Each point is reached from the start by the listed moves, each made once or not at all, plus a little noise. Is the number of moves made odd or even? Then give how often each move was made.
(in the rows, 128 means zero)

Moves:
(1): [182 161 115 109 127]
(2): [ 62 144 143  93 112]
Start: [127 128 102 131  75]
Points:
[184 169  91 104  71] => odd (1, 0)
[131 123 104 134  68] => even (0, 0)

Moves:
(1): [218 122 127 125 117 122 173]
(2): [143 190 150 143 122 146 114]
(3): [138 133 162 136 171 167 121]
(4): [115 131 112 178 143 122 126]
Start: [134 124 104 110 128 128 121]
Points:
[226 118 103 108 116 123 169] => odd (1, 0, 0, 0)
[237 189 144 180 169 172 143] => even (1, 1, 1, 1)
[144 129 140 117 170 168 116] => odd (0, 0, 1, 0)
[234 124 136 117 160 163 161] => even (1, 0, 1, 0)
[134 123 104 108 127 127 121] => even (0, 0, 0, 0)

Moves:
(1): [160 144 117 130 139 152 132 105]
(2): [105 139 133 155 105 146 129 119]
(3): [145 128 164 132 123 114 117 112]
(4): [134 117 126 172 121 145 117 148]
(5): [117 118 143 129 182 138 100 135]
(6): [139 115 144 128 113 176 146 152]
(7): [117 125 131 147 147 119 160 113]
(8): [119 159 142 124 137 124 135 148]
Start: [142 115 120 147 143 156 125 144]
Points:
[131 133 154 212 108 238 140 200] => even (0, 1, 0, 1, 0, 1, 0, 1)
[110 133 173 168 168 228 120 190] => even (0, 1, 0, 0, 1, 1, 0, 1)
[153 143 118 178 131 196 133 114] => even (1, 1, 0, 0, 0, 0, 0, 0)
[125  96 138 236 115 231 168 163] => even (0, 1, 0, 1, 0, 1, 1, 0)
[162 119 161 227 170 211  78 129] => odd (1, 1, 1, 1, 1, 0, 0, 0)

Moves:
(1): [159 112 110 142 126 111 171 122 136 127 124 122 127 111]
(2): [155 185 145 144 116 116  94 134 126 117 130 138 113 118]
(3): [134 118 156 116 141 107 139 123 117 113 121 119 125 133]
(4): [103 137 135 164 132 137 127 141 105 118 114 141 113 116]
(5): [112 140 107 115 143 132 134 131 117 113 141 113 116 109]
(6): [139 121 146 128 120 167 123 105 128 135 120 109 142 113]
(7): [104 145 142 118 117 137 165 135 132 127 123 119 137 143]
(8): [150 121 135 122 135 158 115 183 122 128 108 110 117 137]
(9): [120 135 143 152 135 131 121 161 178 114 158 126 115 132]
(10): [133 130 133 155 141 116 151 129 101 176 132 120 105 137]
(11): [123 127 131 138 103 128 130 134 106 119 162 125 154 128]
(12): [131 119 147 117 145 145 131 133 116 116 129 180 128 129]
Start: [127 124  99 131 127 102 145 104 112 123 134  84 106 123]
Points:
[140 175 159 151 148 131 121 185  24  49 144 115  76  95] => odd (0, 1, 1, 1, 1, 0, 0, 1, 0, 0, 1, 1)
[181  95 121 151 141 126 213 137  47 138 147   7  96  93] => odd (1, 0, 1, 0, 1, 1, 0, 1, 0, 1, 1, 0)
[112 137 132 208 138 175 149 193  75 130 172  33  72 100] => odd (0, 0, 0, 1, 1, 1, 0, 1, 1, 1, 1, 0)

Moves:
(1): [139 140 128 127 137 142 112 128 132 102 104 122 138 125 136 124 135 141
 137 108 118]
(2): [123 137 137 125 125 133 130 136 125 130 129 146 128 135 132 127 141 134
 134 135 128]
(3): [136 124 133 123 123 122 126 114 124 136 129 116 131 126 129 142 121 121
 129 132 129]
(4): [142 129 132 137 139 104 115 130 120 132 143 122 118 115 121 127 119 105
 141 131 144]
(5): [115 114 134 140 130 123 126 142 124 122 117  90 112 125 117 145 135 131
 125 123 100]
(6): [113 137 129 134 130 138 124 118 138 125 120 117 123 127 121 134 126 147
 126 140 128]
(7): [140 122 126 125 142 155 136 121 126 120 142 118 117 134 129 139 123 129
 138 133 147]
(8): [126 130 135 127 149 136 111 144 134 133 121 133 145 127 138 126 125 125
 116 121 148]
(9): [124 125 129 125 123 130 129 135 132 136 125 138 123 121 112 130 135 135
 136 125 136]
(10): [140 135 125 132 129 105 134 115 126 124 129 133 135 110 140 128 139 130
 122 131 153]
(11): [145 117 144 131 144 113 119 123 124 123 125 123 127 125 129 133 121 139
 131 112 126]
(12): [131 144 107 114 141 123 128 121 115 137 116 167 124 120 130 134 117 117
 120 123 133]
(13): [134 115 120 130 143 131 117 114 110 136 125 127 134 127 138 117 137 137
 142 120 156]
(14): [140 130 121 135 116 149 151 131 138 153 118 132 128 139 127 129 128 134
 123 146 124]
(15): [115 125 139 134 130 144 139 113 129 122 104 128 127 123 146 120 128 124
 138 129 132]
(16): [142 129 129 138 126 110 119 146 128 130 155 121 122 129 139 134 120 128
 134 104 138]
(17): [125 128 142 133 120 139 119 147 115 135 132 130 140 113 122 114 126 142
 117 120 129]
(18): [124 113 137 123 126 119 129 137 134 128 130 115 120 123 132 136 116 128
 135 152 118]
Start: [117 152 143 123 132 123 123 121 152 121 108 107 144 134 143 101 136 104
 126 113 154]
Points:
[149 167 131 130 151 154 148  80 137 162  91 141 128 117 179 129 141 134
 161 123 249] => odd (0, 1, 1, 0, 0, 1, 1, 0, 1, 1, 0, 1, 1, 1, 1, 1, 0, 0)
[146 158 145 117 207 105  72  98 142 104  54 118 168  96 184 110 128 146
 131  96 210] => even (1, 0, 0, 0, 0, 1, 0, 1, 0, 1, 1, 1, 1, 0, 0, 0, 0, 1)
[154 169 157 135 187 155  95  81 130 139  22 125 190  89 192  95 130 154
 119  86 222] => odd (1, 0, 1, 0, 0, 1, 0, 1, 0, 1, 1, 1, 1, 1, 1, 0, 1, 0)
[156 154 191 155 190 148 110 101 157 107  54  50 137 109 174 140 140 131
 150 118 194] => even (1, 1, 1, 1, 1, 1, 1, 1, 0, 1, 1, 0, 0, 1, 1, 0, 0, 0)
[130 154 161 124 153 184 113 112 153 146  39 124 175 134 179  91 160 132
 157 105 201] => even (1, 1, 1, 0, 0, 0, 0, 1, 1, 0, 0, 0, 1, 1, 1, 0, 0, 0)

Moves:
(1): [134 126 113 125 125 128 122 139 134 144 142 138 145 134 124 137 142 116
 125 109 152 114 118 141]
(2): [124 133 129 112 142 134 120 130 138 130 130 127 133 128 131 133 155 126
 118 119 120 126 128 132]
(3): [122 125 147 122 120 115 126 124 134 136 134 137 126 133 112  91 109 126
 141 121 125 134 119 125]
(4): [141 139 134 137 135 119 123 138 131 115 150 142 119 138 143 138 118 117
 116 148 121 125 126 133]
(5): [135 134 113 143 141 121 113 134 114 126 138 122 119 116 133 123 125 116
 126 132 108 128 130 128]
(6): [125 119 124 120 133 137 130 143 135 131 133 116 140 122 134 131 133 130
 131 130 134 127 123 116]
(7): [150 128 144 130 109 116 132 140 127 115 125 136 130 124 133 129 135 141
 123 114 143 103 141 113]
(8): [130 129 120 128 130 127 117 139 127 129 116 133 128 140 136 126 119 135
 123 125 137 140 135 124]
(9): [135 116 132 120 136 124 146 138 143 130 130 138 117 131 127 140 118 126
 110 130 119 113 112 126]
(10): [117 105 100 134 141  79 114 133 132 147 124 131 139 122 137 130 143 126
 124 121 137 138 124 125]
(11): [130 131 132 113 128 125 118 130 114 137 119 132 133 130 134 132 111 127
 119 126 128 138 125 123]
(12): [129 132 125 128 133 136 125 130 127 130 130 137 125 115 126 134 128 127
 145 136 138 129 135 126]
(13): [139 121 125 141 136 112 116 129 145 125 134 161 160 127 122 126 135 111
 143 105 130 127 118 131]
(14): [126 117 142 118 127 129 121 124 126 133 134 119 118 132 133 112 122 106
 137 128 125 129 128 132]
(15): [168 126 135 125 114 120 122 140 134 139 115 128 117 126 150 131 139 164
 155 127 115 123 137 123]
(16): [135 142 140 133 137 119 120 135 132 133 117 122 112 131 124 128 120 133
 129 125 127 112 121 123]
(17): [143 122 120 132 111 140 112 126 134 112 139 128 108 122 114 125 151 137
 137 125 115 138 115 100]
(18): [131 143 119 123 147 125 134 139 127 101 126 130 136 138 129 119 117 138
 135 115 138 133 118 132]
(19): [130 140 133 132 139 125 135 129 134 116 140 131 128 126 108 138 123 124
 138 112 129 134 136 128]
(20): [140 132 119 112 134 124 124 135 126 120 115 126 136 132 122 128 125 126
 136 134 128 134 135 132]
(21): [130 131 134 130 124 124 113 137 141 122 131 128 124 120 134 124 127 135
 118 125 128 125 126 137]
(22): [141 128 142 119 127 125 122 121 118 137 112 122 139 118 129 101 140 130
 120 132 152 137 130 147]
(23): [131 141 113 138 137 135 111 100 126 112 129 120 136 121 132 117 129 138
 128 133 135 131 142 114]
(24): [130 108 129 130 141 131 119 147 116 126 135 122 130 144 132 140 114 126
 137 135 134 111 136 133]
Start: [143 121 125 130 129 133 115 135 106 127 121 137 111 119 135 128 132 128
 118 123 147 125 137 119]
Points:
[205 109 137 125 154  44  49 207 128 142 118 157  86 128 163 120 104 158
 166 148 147 106 141 126] => odd (0, 0, 1, 1, 0, 0, 0, 0, 0, 1, 0, 1, 0, 0, 1, 1, 0, 0, 0, 1, 1, 0, 0, 1)
[201 106 116  74 194 131  44 228 153 111 143 172 142 130 131 139 136  98
 148  72 166  91  88 112] => even (1, 1, 0, 0, 0, 1, 0, 0, 1, 0, 1, 1, 1, 1, 0, 1, 1, 1, 0, 1, 1, 0, 0, 1)
[172 124 122 110 220  39  76 181 135 138 120 169 157 108 122  85 124 105
 111  53 155 137  81 117] => even (0, 1, 1, 0, 1, 1, 0, 0, 1, 1, 1, 0, 1, 0, 0, 1, 0, 1, 1, 0, 0, 1, 0, 0)
[232  91 143 129 174  44  36 214 139 116 142 166 125 145 148  75 122 141
 194  78 171 140 108  96] => even (0, 0, 1, 1, 0, 1, 0, 1, 0, 1, 0, 0, 1, 1, 1, 1, 1, 1, 1, 0, 0, 1, 0, 1)
[206  73  96 107 174  87  18 189 114 104 120 112 116 100 167  96 173 136
  93 109 169 113 147  88] => even (0, 1, 0, 0, 1, 1, 1, 1, 1, 1, 0, 0, 0, 1, 0, 0, 1, 0, 0, 1, 1, 1, 1, 1)
[228  86 118 113 167 106  53 199 141 134 151 187 143 146 161 116 101 114
 179 118 176  98 138 113] => odd (1, 0, 1, 1, 0, 1, 0, 1, 1, 0, 0, 1, 1, 1, 1, 0, 0, 0, 0, 1, 0, 0, 1, 1)
[220 121 158 111 186  88 101 219 140  78 109 160 153 123 122 121 105 141
 132  71 202  70 124 127] => odd (0, 0, 0, 0, 0, 1, 1, 0, 1, 0, 0, 0, 1, 0, 0, 1, 0, 1, 1, 1, 1, 1, 0, 1)
[198  87  95  89 195  70  58 196 149 104 131 168 148 132 156  99 172 100
 114  93 165 154  90 110] => even (0, 1, 0, 1, 0, 1, 0, 1, 1, 1, 0, 0, 1, 1, 0, 0, 1, 1, 0, 1, 0, 1, 0, 0)
[196 108  61 116 194  91  56 207 128 122 154 163 119 102 161 128 181 118
  91 103 179 138  94 111] => even (1, 1, 0, 1, 1, 1, 0, 1, 1, 1, 0, 1, 0, 0, 0, 0, 1, 1, 0, 0, 0, 1, 0, 0)
[193 116  81 131 173  89  56 148 142 118 153 164 123 117 139 134 191 123
  75  98 182 142 121 105] => even (1, 1, 0, 1, 0, 0, 0, 1, 1, 1, 0, 0, 0, 0, 0, 0, 1, 0, 1, 0, 0, 1, 1, 0)
[249 146 145 150 168 104   8 172 144  88 130 163 110 123 158 114 165 172
 140  97 153 118 151 108] => even (0, 1, 0, 1, 0, 0, 0, 1, 0, 0, 0, 0, 1, 0, 1, 1, 1, 0, 1, 0, 1, 1, 1, 1)

Moves:
(1): [116 135 123 121 133 129 139 129 128 123 133 115 131 118 126 120 140 132
 147 119 107 123 139 136 127 135 120]
(2): [122 129  99 132 106 113 108 121 106 128 117 137 123 132 142 107 125 100
 149 111 135 127  97 160 122 128 122]
(3): [136 153 124 133  97 113 115 126 127 126 125 140 105 114 130 118 125 116
 122 139 126 141 132 138 128 116  98]
(4): [160 161 135 114 125 120 123 137 147 133 140 130 143 142 129 126 135 120
 143 132 109 126 129 117 119 128 122]
(5): [136 119 126 121 126 145 141 142 109 113 136 134 142 125  92 140 141 128
 144 133 110 129 127 122 130 132 156]
(6): [141 143 117 123 125 135 127 137 125 131 117 111 135 129 126 132 130 124
 123 126 107 122 114 132 118 134 144]
(7): [149 111 131 123 130  98 135 137 151 128 111 141 125 130 101 135 130 123
 135 130 136 103 116 124 115 129 125]
(8): [127 128 131 119 121 140 133 130 144  88 148 126 130 129 142 122  99 133
 127 135 125 110 124 134 122 132 150]
(9): [103 135 127 137 136 117 128 121 114 140 133 135  98 110 142 143 124 124
 144 113 112 117  99 125 113 105  95]
(10): [116 113 148 144 133 122 160 151 116 129 130 146 126 134 112 118 150 126
 112 129 108 126 153 141 115 114 124]
(11): [121 112 132 144 127 127 125 134 134 143 114 143 144 135 130 120 126 110
 147 130 141 126 131 134 108 162 152]
(12): [116 143 133 129 141 115 123 127 134 130 116 128 111 107 141 131 143 121
 124 135 113 128 127 115 133 122 130]
(13): [146 141 119 143 130 127 117 133 133 106 124 138 117 132 137 128 118 138
 126 138 128 137 120 140 130 118 130]
(14): [147 119 135 127 119 125 126 133 143 125 140 130 134 115 140 132 128 132
 121 128 122 122 122 116 120 126 158]
(15): [131 127 126 123 125 133 141 117 142 110 112 136 136 129 148 131 104 149
 123 136 129 136 143 127 129 121 125]
(16): [138 121 141 110 134 126 122 125 155 139 136 118 128 148 122 153 129 122
 149 135 119 129 142 112 155 144 115]
(17): [136 132 143 143 158 141 101 138 135 127 129 129 135 124 111 111 138 130
 132 115 123 123 135 136 119 125 128]
(18): [111 121 125 116 106 128 127 130 108 144 120 121 137 135 124 134 128 144
 129 133 127 123 124 111 108 118 130]
(19): [129 133 134 125 123 136 124 133 131 139 121 140 139 129 110 111 142 131
 135 119 123 135 127 135 139 144 140]
(20): [154 117 151 125 144 137 130 118 132 111 107 113 123 128 138 107 118 135
 127 128 143 134 131 122 120 148 113]
(21): [123 136 132 132 122 147 123 129 117 129 130 124 123 144 126 136 127 135
 122 124 132 119 136 139 118 113 128]
(22): [123 123 140 129 138 134 120 117 129 134 124 130 130 123 124 128 140 132
 121 124 141 136 118 122 112 127 118]
(23): [130 123 144 115 114 107 120  99 130 136 142 129 108 131 122 117 132 120
 125 116 117 111 119 114 123 130 118]
(24): [149 139 120 108  98 104 124 152 144 113 127 126 114 148 128 116 111 120
 108 129 141 130 156 133 105 140 135]
Start: [127 151 120 121 123 131 114 124 128 136 124 129 132 103 129 129 101 108
 127 153 133 102 140 124 131 137 101]
Points:
[123 175 127 143 131 159  60 132 143 145  68 144 165  80 145  79 137  96
 164 111 100  93 121 168  65 167 156] => odd (1, 1, 0, 0, 0, 1, 0, 0, 0, 0, 1, 1, 0, 1, 1, 0, 1, 0, 1, 0, 1, 1, 0, 0)
[155 187 148  35  76  64 123 131 171 140 123 132  93 134  94 174 109 109
 183 151  49  41 162  63  71 119  64] => even (1, 0, 0, 1, 1, 0, 1, 0, 1, 0, 0, 1, 0, 0, 1, 1, 0, 1, 0, 0, 1, 0, 1, 1)
[150 193 120 116  57 122  52 157 153 131 134 161 173  94 133  50 108  76
 199 135  92  80 120 159  59 174 142] => even (1, 1, 1, 1, 0, 0, 0, 1, 0, 0, 1, 0, 0, 1, 0, 0, 1, 1, 1, 0, 0, 0, 0, 0)
[143 137 134 110  75  39  91 175 145 157  85 151 119 106  96  65 145  53
 142 118  76  32 136 141   7 164 150] => even (1, 1, 0, 0, 0, 1, 1, 0, 0, 1, 1, 1, 0, 1, 0, 0, 1, 1, 0, 0, 0, 0, 1, 1)
[118 142 175 123 140 167  88 102 149  94 122 155 138  96 113 113  99 113
 138 148 113  69 149 113  71 150 153] => odd (0, 0, 0, 0, 1, 0, 0, 1, 0, 0, 1, 1, 0, 0, 1, 0, 1, 0, 0, 0, 1, 1, 1, 0)
[161 152  98  89  64  60 112 137 175  48  96 176 104 111 130  89  62  72
 174 156 108  55 129 155  68 177 156] => odd (1, 1, 0, 0, 1, 0, 1, 1, 0, 0, 1, 1, 1, 0, 1, 0, 0, 0, 0, 0, 0, 0, 1, 1)
[170 188  97 110  49 119  47 171 112 107 111 159 130  89  86  67 129 103
 154 132 110 122 129 166  59 138 129] => odd (1, 1, 1, 0, 1, 0, 0, 0, 0, 0, 0, 0, 1, 1, 0, 0, 1, 1, 1, 0, 0, 1, 0, 1)
[160 205 143  74  35  79  81 141 147 137 129 146 104 166 113  80 107  86
 153 135  69  82 210 153  62 113  32] => even (1, 1, 1, 1, 0, 0, 0, 0, 0, 1, 0, 0, 0, 0, 1, 1, 1, 1, 0, 0, 1, 0, 1, 1)
